Every row gives one point. The points of each table are mixes of a few directions, plus a little noise. How many directions does each table use, and how many do they share? Where both have some left over, give the other angles between the two spaces (their principal angles), to ten degrees, smallest first.

First:
|   8 | -46 |
|  -8 |  48 |
| -10 |  59 |
|   3 | -25 |
|   5 | -35 |
Second, 4 rows:
|  -9 |  54 |
|   9 | -54 |
|   5 | -32 |
|  -5 |  32 |
Directions: first 1, second 1, shared 1

First (6 x 3):
|  12 |  24 |  -1 |
|  24 |  17 |  -8 |
|  17 | -11 | -10 |
| -60 |   5 |  29 |
|   1 | -47 | -10 |
|   6 |  13 |   0 |
Second:
|  16 |  28 |  -1 |
|  -8 | -14 |   1 |
|  27 |  46 |  -3 |
| -28 | -49 |   3 |
|  -7 | -11 |   1 |
Directions: first 2, second 1, shared 1

First:
|   7 |   4 |   9 |  10 |   9 |  -8 |
|   3 |   4 |   1 |   5 |   9 | -12 |
|   1 |   0 |   2 |   2 |   1 |   1 |
| -18 |  -2 | -24 | -18 |  -9 |  -3 |
|   0 | -11 |   5 |  -6 | -20 |  33 |
| -16 |   8 | -28 | -12 |   8 | -30 |
|   1 | -19 |  10 | -10 | -31 |  54 |
|  21 |  16 |  24 |  30 |  34 | -34 |
Second:
|  -9 | -17 |  14 |  12 |  -1 |  60 |
|   3 |   7 |  -6 |  -4 |   1 | -24 |
|   6 |  11 |  -9 |  -7 |   1 | -38 |
|   2 |   1 |  -1 |  -2 |   0 |  -6 |
|   7 |  16 | -13 | -11 |   1 | -55 |
|  -4 |  -7 |   7 |   5 |  -1 |  26 |
|  -5 | -11 |   9 |   8 |   0 |  37 |
Directions: first 2, second 1, shared 0; angles 30

First, 9 rows:
|  13 |   6 | -17 | -24 | -25 |   1 |  -3 |  15 |   1 |
| -51 |   3 |  19 |  23 | -27 |   1 | -12 | -31 |  -7 |
| -60 |  -3 |  33 |  43 |  -4 |  -1 |  -9 | -43 |  -8 |
|   3 |  -3 |   4 |   6 |  15 |  -1 |   3 |  -1 |   1 |
|  24 |  -2 |  -8 | -10 |  15 |   0 |   6 |  14 |   4 |
|  20 |   2 | -13 | -17 |  -3 |   1 |   2 |  15 |   3 |
|  23 |   0 | -11 | -15 |   5 |   0 |   4 |  16 |   3 |
|  20 |  -5 |   0 |   2 |  30 |  -1 |   8 |   8 |   4 |
|   8 |   2 |  -7 |  -9 |  -5 |   0 |   0 |   7 |   1 |
Second (10 x 9):
|  -3 |  13 |  12 |   0 |  -4 | -18 |  30 |   8 | -30 |
|  14 |  -6 |  15 |   3 | -10 |  11 |  -2 |   7 |   7 |
|  -2 |  10 |   0 |  -7 |   2 | -20 |  10 |   0 |  -8 |
| -16 |   2 |  14 | -35 |  17 |  -8 | -21 | -29 |  19 |
|   1 |   6 |  -4 | -10 |   4 | -16 |  -2 |  -4 |   5 |
| -22 | -22 | -12 |   8 |  11 |  46 | -32 | -17 |  16 |
|  -3 |   5 |  -3 |  -6 |   3 | -12 |   3 |  -3 |  -3 |
| -13 | -21 | -19 |  12 |   8 |  40 | -31 | -11 |  21 |
|  20 |   6 |  16 |   7 | -15 | -12 |  23 |  19 | -13 |
|  24 |   5 | -17 |  29 | -18 | -12 |  24 |  31 | -16 |
Directions: first 2, second 4, shared 0; angles 50, 90

First (8 x 11):
|  16 | -11 | -30 |  11 | -29 |  26 |  23 |  -3 |  12 |  33 |   5 |
| -15 |  -7 |  28 | -17 |  31 | -35 |   3 |   2 | -37 | -19 |  -5 |
| -41 |  15 |  -1 | -13 |   0 | -23 |   0 |  12 | -10 | -33 |   5 |
| -32 |  18 |  23 |  -5 |  -4 | -22 | -14 |  13 |   4 | -38 | -10 |
|   4 | -14 |  36 | -12 |   4 | -23 |   1 |  10 | -16 | -25 | -25 |
|  18 |   3 |   6 |  15 |  -5 |  14 |  -3 | -22 |   5 |  46 |   8 |
|  31 |  -9 | -28 |  34 |  14 |  37 |   6 |   2 |  26 |  35 |   8 |
|  19 |   4 | -33 | -12 | -12 |  28 | -17 | -12 |  15 |   2 |  14 |
Second (10 x 11):
|  -6 |   6 |  -9 | -16 |  19 | -11 |  -5 |   4 |   1 |   1 |  -1 |
| -13 | -26 |  -4 |  35 | -14 |  31 | -24 |   6 | -29 |  15 |  10 |
|  -7 |  -9 | -19 |  23 |   0 |  -6 | -16 |  -4 | -19 |   8 |  10 |
| -11 | -34 |   2 |  12 |  10 |  15 | -25 | -16 | -10 | -37 | -16 |
| -12 |  -5 |  -5 |  -1 |   9 |  13 | -16 |  13 | -13 |  12 |   3 |
|  -3 |   3 |   2 |  -7 |   3 |   4 |   0 |   8 |   1 |   7 |  -1 |
|  23 |  20 |  44 | -28 | -25 |  18 |  42 |   6 |  35 |   0 | -12 |
|  19 |  31 |   8 |   3 | -31 |  -3 |  32 |  16 |   9 |  44 |  20 |
|   9 |  42 |   2 | -51 |  18 | -26 |  29 |  17 |  29 |  15 |  -1 |
|   2 | -28 | -22 |  29 |  14 | -33 | -19 | -48 |  -5 | -60 | -15 |
Directions: first 6, second 4, shared 0; angles 30, 40, 80, 90

First (10 x 14):
|  -1 |  -1 |  -6 |  -6 |   3 |   1 |  -2 |  18 |   4 | -13 | -14 |  10 |  -1 |  -7 |
|   1 |   1 |   5 |   4 |  -2 |   0 |   2 | -13 |  -3 |   9 |  10 |  -8 |   1 |   4 |
|   0 |  -1 |  -3 |  -3 |   2 |   0 |  -1 |  10 |   2 |  -6 |  -7 |   5 |  -1 |  -3 |
|  -1 |   0 |  -6 |  -6 |   3 |   1 |  -3 |  17 |   4 | -11 | -12 |  10 |  -1 |  -6 |
|  -1 |  -1 | -10 | -11 |   4 |   2 |  -4 |  29 |   7 | -20 | -22 |  16 |  -2 | -10 |
|  -1 |  -1 |  -5 |  -5 |   2 |   1 |  -2 |  14 |   2 | -10 | -10 |   8 |  -1 |  -5 |
|  -1 |   0 |  -3 |  -4 |   1 |   0 |  -1 |  11 |   2 |  -7 |  -6 |   5 |  -1 |  -3 |
|   3 |   1 |  13 |  13 |  -6 |  -1 |   6 | -37 |  -9 |  25 |  28 | -21 |   2 |  12 |
|  -1 |   0 |  -4 |  -4 |   1 |   1 |  -2 |  12 |   3 |  -8 | -10 |   7 |   0 |  -4 |
|   5 |   3 |  20 |  21 | -10 |  -3 |   9 | -60 | -14 |  41 |  45 | -34 |   3 |  21 |
Second:
|  -3 |  -5 |   8 |  12 |  24 |   7 |  16 |  -4 |  -1 | -20 | -15 | -18 |  10 |  -8 |
|   0 |   8 |  -7 | -21 |  -5 | -11 |   0 |  20 |  18 | -11 |   5 |  14 |  -6 |   2 |
|   1 |  -2 |   4 |   2 |  -5 |   1 |  -1 |  -2 |  -3 |   7 |   5 |   4 |   2 |   8 |
|  -2 | -20 |   5 |   0 |   3 |  11 |   3 |  10 |  -3 |  -1 |   5 | -11 |  -6 |   1 |
|  18 |  42 | -15 | -10 |  17 | -22 | -24 | -32 |  11 |  11 | -22 |  12 |  22 | -20 |
|  -5 |   1 |  -2 |  17 |  -4 |   4 |   1 | -15 | -15 |   6 |  -4 |  -7 |  -1 |  -5 |
|  10 | -16 |  11 |  -9 |  -1 |   7 |  -9 |   5 |   3 |  18 |  13 |   4 |   4 |  15 |
|   1 |   1 |   8 |  -1 | -13 |  -2 |   1 |   1 |   0 |   8 |  11 |  15 |   4 |  19 |
| -21 | -10 | -13 |   9 | -15 |   5 |  15 |  17 | -10 | -19 |   3 | -13 | -28 | -12 |
Directions: first 1, second 5, shared 0; angles 40
